Each row is a point. Any point is a mix of the corners, with weights that add up to 1. It lies inside the corners' shape when no weight is negative. Say inside or outside, and name the corners with a negative weight.

Corners:
(1): [  8 -27  45]
(2): [-53 -23 -38]
(3): [14 50 34]
(4): [ 20 -20   7]
Points:
[-19  -9  10] -> outside (4)
[-32  -9 -16] -> inside
[  2 -40  11] -> outside (3)
[44 26 70] -> outside (2)
[ 0 -7 -4] -> outside (1)
[-3 18 24] -> outside (4)
[44  7 58] -> outside (2)
[30 -2 57] -> outside (2)

Corners:
(1): [-45 -51   4   0 -14  64   2 -38]
(2): [-15 -40  -1 -15  32  -1  44  64]
(3): [  4  12   6  12  38 -14 -25 -29]
(4): [ 26  17 -67 -47 -13  28 -46 -52]
(5): [ 40  21  -8   0  -7 -31  37   0]
(6): [-13 -25  47  62  14  10  14  75]
(7): [33 42 26 -5 42 26  2 -6]
(8): [-21   9  13  74  46  14  53  69]
(9): [-67  -9   0 -20 -37  43 -25 -34]
Points:
[  4  -1 -23  -8   2   6  -4   5] -> outside (1, 7)
[-18   1  -7   0   6  19  14  -3] -> outside (6)
[-28 -13   4   4   7  31  -5   5] -> outside (5)
[-40 -12 -29  10 -34  30 -13 -57] -> outside (2, 6, 7)

Corners:
(1): [ 22 -69  -7  57  41 -10  58   3  -3 -19  74 -62]
(2): [  0  41  21  54 -16 -26 -13 -55  14  -6  11  -7]
(3): [  6  34  39  56 -27   7 -18  26  -5  69  19  14]
(4): [-18  15  79  30 -27  56 -54  18  15  24  -3 -29]
(5): [-47  14  27 -21 -39 -32 -25  -4  58  38 -14  26]
(6): [-22 -47  11  70  -6 -19  39  12 -38 -57  20 -34]
(7): [ 26 -11  14 -55  -4 -60 -49 -26   2  -4 -25  32]
(8): [ 10 -36 -21  14  26  28  88 -13  -4  -5  -8 -33]
(9): [ -2 -41 -73  28  63  33  63  41  13 -52  35 -70]
(10): [ 13   0  -3  -9  16 -72 -23  -7  47  28 -67 -11]
(11): [ -5  10   5 -59 -14 -76  -8   4  15  38 -16 -39]
(12): [-18 -22 -55 -14   0 -53 -16 -33  16  61 -15 -11]
(13): [ 34 -50 -57  11 -10 -24  39  12  41 -44  15 -68]
Points:
[  0  -4  10  25   0  -9   8  -3  12  -5   3 -24] -> outside (12)
[  2 -19  -5  16   5  -8  19   8  16 -11   3 -32] -> outside (12)
[ -9  14  25  22 -29  -9 -11 -13  18  29 -15  11] -> outside (1, 9, 11)
[  1 -22  -9   1   1 -37  14   5   7  10   2 -23] -> outside (2, 4)
[-11  18  22  23 -13  -4 -16  -3  16  34 -16   9] -> outside (1, 11, 13)
[ 13 -27 -19  24  15 -19  21  -6   3   0  12 -40] -> outside (5)
[ 13   7  21   1  12 -22 -44  -7  19  35  13 -23] -> outside (5, 6, 8, 13)
